Each row is a point. Two turns around zero, p and q, are shown by what they do to some points. Write where each new point lands after one turn and then the other. Backwards means that the second turn is done in reverse. Each puzzle has new turns, and all numbers are rounded.

Turn p:
[0.14 0.48] => [ 0.50 -0.01]
[2.41 0.88] => [ 1.49 -2.09]
[-2.00 -1.90] => [-2.37  1.42]
[-0.55  0.54] => [0.37 0.67]
Turn q:
[-1.06 -0.09] => [-0.16 -1.05]
[-2.12  0.84] => [-1.32 -1.86]
[1.19 0.85] => [-0.55  1.36]
[ 1.99 -1.60] => [2.02 1.56]
Where do these land?
q, then p backwards: [-0.11  1.00] => [-0.39 -0.93]
p, then q: [ 0.57 -1.60] => [ 0.62 -1.58]
p, then q: [-0.53  1.15] => [-0.57  1.13]
q, then p: [-2.06  1.19] => [-2.10  1.12]
p, then q: [ 2.13 -1.74] => [ 2.19 -1.67]

Turn p:
[0.73 1.20 0.30] => [-0.79  1.18  0.20]
[ 1.91 -1.61  1.25] => [2.34 1.30 0.79]
[-1.40 -1.33 -2.02] => [ 0.46 -2.12 -1.77]
[-1.24  1.75  0.48] => [-2.02 -0.36  0.79]
Turn q:
[ 1.03  0.78 -1.17] => [-0.22 -0.59 -1.62]
[-1.04 -0.28 -1.85] => [-1.43 -1.57  0.24]
[-2.36  0.85  0.46] => [-1.92  1.07  1.29]
[ 0.84  0.17 -0.90] => [ 0.09 -0.71 -1.02]
[0.00 1.29 2.03] => [ 0.24  2.39 -0.07]
[ 1.52 -2.81  1.44] => [ 3.24 -0.58  1.19]
Where do these land?
q, then p: [-1.77  2.25  0.98] => [-2.80 -0.91  0.68]
q, then p: [ 0.49  0.37 -0.66] => [ 0.19 -0.41 -0.78]
p, then q: [-1.17 -1.00  1.13] => [1.70 0.26 0.82]
q, then p: [ 1.43  0.12 -2.65] => [ 1.70 -1.44 -2.03]
q, then p: [ 1.02 -1.74  1.20] => [1.03 2.08 0.34]

Turn p:
[-1.21 -2.19 -0.68 -1.24  0.63  1.21] => [ 0.22  0.25 -0.20  0.37  1.14  2.92]
[ 0.47 -0.52 -0.89 -1.19  1.41 -1.00] => [-1.57  0.44 -0.42 -0.53  1.57  0.30]
[-0.43  0.91 -0.13  1.18  1.96 -0.62] => [-1.77  0.62 -0.06  1.54 -0.38 -0.79]
[ 0.94  1.12  4.85  0.63  0.58 -0.01] => [ 1.42  1.00  3.76  1.30  0.33 -2.73]
[-0.21 -0.81 -0.88  0.29 -2.50 -0.51] => [ 0.71 -2.08 -0.47 -1.36 -0.86  0.63]
[-0.56  1.35 -0.95 -0.41 -3.57  0.33] => [ 1.55 -0.65 -0.79 -2.48 -2.53  0.17]
[ 1.00  0.14 -1.31  0.74  1.49  0.60] => [-0.56  0.43 -1.79  1.17  0.73 -0.51]
Turn q:
[-3.19 -1.71 -0.68 -0.44  2.51 -2.17] => [-3.06 -3.63 -0.50 -0.03 -0.31 -1.37]
[-1.24 -2.45 -0.32  0.06  0.06 -0.61] => [-0.83 -2.34  0.17  0.67 -0.65  0.97]
[-0.50  0.66  2.02  1.32 -0.06  0.54] => [-0.40  0.60  1.86 -1.02  1.27  0.40]
[ 1.80  0.43  0.50 -0.79  0.57 -1.08] => [ 1.12  0.40  0.40  1.05 -0.02 -1.76]
[ 2.19  0.44 -1.70  1.04  0.03  0.04] => [ 0.45  1.61 -1.29  2.03  0.61  0.18]
[ 0.99  2.16 -0.76 -1.09 -2.95  0.69] => [ 1.40  2.97 -0.61 -0.88 -2.11  0.50]
[-0.04  0.46  0.94 -0.10 -0.16  2.60] => [ 1.33  0.39 -0.02 -1.82  1.22  1.09]
Where do these land?
p, then q: [1.65 1.25 1.58 0.16 1.66 0.83] => [-1.44  1.41  0.87  0.92  0.69 -2.03]
p, then q backwards: [-0.41  1.46 -0.82 -0.81  2.03 -1.36] => [-1.25  1.98 -0.81  1.53  0.03 -1.06]
q, then p backwards: [-0.49  0.21 -0.72  0.37 -0.83 -0.18] => [-0.96  0.44 -0.65 -0.14  0.33  0.00]
p, then q: [ 0.85 -1.98 -0.12 -1.23 -1.10  2.33] => [ 2.33  0.26 -1.60  1.06  1.87 -0.37]
p, then q backwards: [-1.12 -2.57 -0.56  0.12 -1.03 -1.41] => [-1.90 -2.52  0.54  0.53  0.14  0.83]
p, then q backwards: [-1.08  0.00  0.53 -1.61 -0.68 -1.05] => [-1.42  0.39  1.39  0.34 -1.07  0.51]
q, then p: [ 2.21  2.36 -0.74  4.21 -0.96 -0.77] => [-1.00  2.47  0.01  2.28 -3.60 -2.23]
q, then p backwards: [-1.61 -0.73  0.85 -1.20  0.92  1.61] => [ 0.82 -1.20 -0.64 -0.76 -2.09 -1.13]
